Every row gives one point. Each copy is the shape, with its points in the same order, turned, moved and blurred by noise. Some copies are also mirrored. Which?

Shape (7 x 3):
[[ -6  29 -14]
 [ 11  19  -1]
 [ 45  -2 -20]
 [ 22 -25 -16]
 [ -6 -41   9]
 [  6  29 -10]
 [ -7 -26 -24]]
Copy 1 (7 x 3):
[[-10  31   7]
 [-17  14  -7]
 [ -4  15 -49]
 [ 21  -4 -33]
 [ 28 -30  -3]
 [-17  27  -3]
 [ 36   2  -9]]
Copy 1 is: mirrored
Copy 2 (7 x 3):
[[-12   1 -21]
 [-20 -15  -8]
 [ -9 -60 -13]
 [ 12 -50   7]
 [ 17 -25  44]
 [-20 -13 -19]
 [ 32 -24   5]]
Copy 2 is: mirrored

Shape (7 x 4):
[[ 11  24 -11 -24]
 [ 28 -12   8  38]
 [-42  17  30  17]
 [-14 -19   7 -16]
 [-42  -5  21  45]
 [-13  -2 -18 -25]
 [ 15   7  -9  23]]
Copy 1 (7 x 4):
[[-11  16   1  22]
 [ 24 -37  21 -11]
 [ 28 -22 -54  11]
 [ 19  11 -21 -18]
 [ 32 -52 -49 -13]
 [-14  22 -15 -10]
 [  3 -26   8   4]]
Copy 1 is: mirrored
Copy 2 (7 x 4):
[[-15  11  37 -14]
 [ 16  31 -18  30]
 [-28 -26  18  53]
 [  2 -28   8  -2]
 [-20 -22 -17  60]
 [-16 -21   7 -21]
 [-11  25  -4  15]]
Copy 2 is: only turned
Copy 3 (7 x 4):
[[ -9  30   9  12]
 [ 40   9 -44  -3]
 [-22 -28 -19 -36]
 [ 16 -23   6   3]
 [ -4 -42 -48 -24]
 [ -5 -10  10  26]
 [ 10  15 -34   5]]
Copy 3 is: mirrored
Copy 4 (7 x 4):
[[ -8  44  15  16]
 [-10  19 -31 -41]
 [-38 -26 -11  17]
 [ 14  -4   9   5]
 [-25 -33 -41   2]
 [ 16  20   7  22]
 [-11  32 -24 -11]]
Copy 4 is: mirrored

Shape (10 x 6):
[[ 20 -12 -24  40  16 -31]
 [  9  50  14  23  14   4]
 [  9  29  -4  -4   0  37]
 [  6  31 -19 -10  -5  34]
 [-22  -9   3  -7 -23 -15]
 [ 11   3 -30   0  36 -29]
 [  2 -21 -22  31  41 -30]
 [ 11  -9  14 -13 -20 -22]
 [ 17  40   1  16  21  28]
 [  2  -2  21 -13 -10  14]]
Copy 1 (10 x 6):
[[-34  47  -6  16   3   4]
 [  5  13  53 -11  16 -12]
 [ 40   6  30  -9 -13   9]
 [ 47  16  25 -13  -7  12]
 [ 26  12 -25  -3  29 -21]
 [-12  34   6  11  29  40]
 [-33  31  -5  39  24  15]
 [  0   6 -26 -25  18 -12]
 [ 15   6  52  -2 -10  10]
 [ 20 -15  -8 -13   8 -10]]
Copy 1 is: mirrored
Copy 2 (10 x 6):
[[-24 -19 -25  28  -7 -35]
 [-36   7  29  33  18  11]
 [-27  15   6   7   6  46]
 [-23  25  -8   8   6  43]
 [  8  28   7 -18 -18  -9]
 [-28  11 -32   5  26 -26]
 [ -4 -16 -22  17  14 -45]
 [-17  18  20 -29 -20 -14]
 [-29  -4  11  29  21  31]
 [ -7   7  19 -25  -4  21]]
Copy 2 is: mirrored
Copy 3 (10 x 6):
[[ 13  -9  59  -5   0   5]
 [  2   7  16  58   4   0]
 [  1 -18 -22  39  12  20]
 [ -8 -20 -17  31  21  21]
 [-28 -25   8  -6  18 -28]
 [ 19  16  31 -14  29   9]
 [ 41  -7  49 -18  10  -8]
 [-29  -7   2 -13 -10 -17]
 [ 21  -4   3  46   6  16]
 [-15 -20 -12  13  -3 -22]]
Copy 3 is: mirrored
Copy 4 (10 x 6):
[[ -6  36 -11  30  -6 -43]
 [ -4  29 -19   1  -3  37]
 [  0   4   4  -9  32  28]
 [ -8  15  10 -11  44  23]
 [-15   3  17 -32 -11 -21]
 [  8  60  18  15   3 -20]
 [ -8  44  19  41 -17 -33]
 [ 18   4  -1 -31 -12 -23]
 [ -1  26  -7  11  21  36]
 [ 12 -13  12 -21   2   9]]
Copy 4 is: only turned

Shape (11 x 6):
[[ -4  13  -7   3   2 -15]
 [  2   0   5  -7   2  -8]
 [  6   6   4   9  -3 -11]
 [ -2  14   0  -1  -5  60]
 [ -1  -7 -15  10  -4  -5]
 [  1  -8   2  -2   4 -15]
 [ 14  -7  -1  -7 -10 -17]
 [ -1   3   5   8  -7 -21]
 [  1  -1 -12 -11  -1 -22]
 [ 27  -4 -33   2  34  13]
 [ -8  -8   7  -1  -1 -11]]
Copy 1 (11 x 6):
[[  2   3 -14  -7   9  11]
 [  9   4 -10  10  -3   7]
 [ -1   4 -11   4   9   1]
 [  9  15  54 -16   7  -7]
 [ -2 -19  -5  -6   9   3]
 [  3  -8 -14  13  -4   8]
 [ 17 -10 -18  11   0  -4]
 [ -1  -1 -19  13  11   4]
 [ 14 -10 -22  -2   2  12]
 [ -1 -11   0 -34 -30 -19]
 [  2  -4  -6  15   3  16]]
Copy 1 is: only turned
Copy 2 (11 x 6):
[[ -4  10   5  -5   8  17]
 [-10   8  -5   5   0   4]
 [-11   2   7   1   6   5]
 [ 25 -39 -28 -23   2 -13]
 [  5   8  16  -5 -11   9]
 [ -8  13   7  10  -6   6]
 [-17  17   9  -7  -8  -3]
 [-10  14  14   8  12   7]
 [ -6  24   3  -5  -7  13]
 [ -4 -17   0 -16 -43  30]
 [ -3  17   2  12   2   3]]
Copy 2 is: mirrored
Copy 3 (11 x 6):
[[ -2 -21   5   5  10   8]
 [  5  -1  -1   5  11  -4]
 [  4  -7  15   6   6   1]
 [-17  20 -16 -15 -48   8]
 [ -9 -12  11  -9  10 -10]
 [  5  -1   6   2  21  -5]
 [  6  -5   2  10  13 -21]
 [ 11 -11  18   6  11   1]
 [  6 -19  -7   2  20 -11]
 [-50   4 -12   1  20  -3]
 [ 13   3   9  -5  16   0]]
Copy 3 is: mirrored
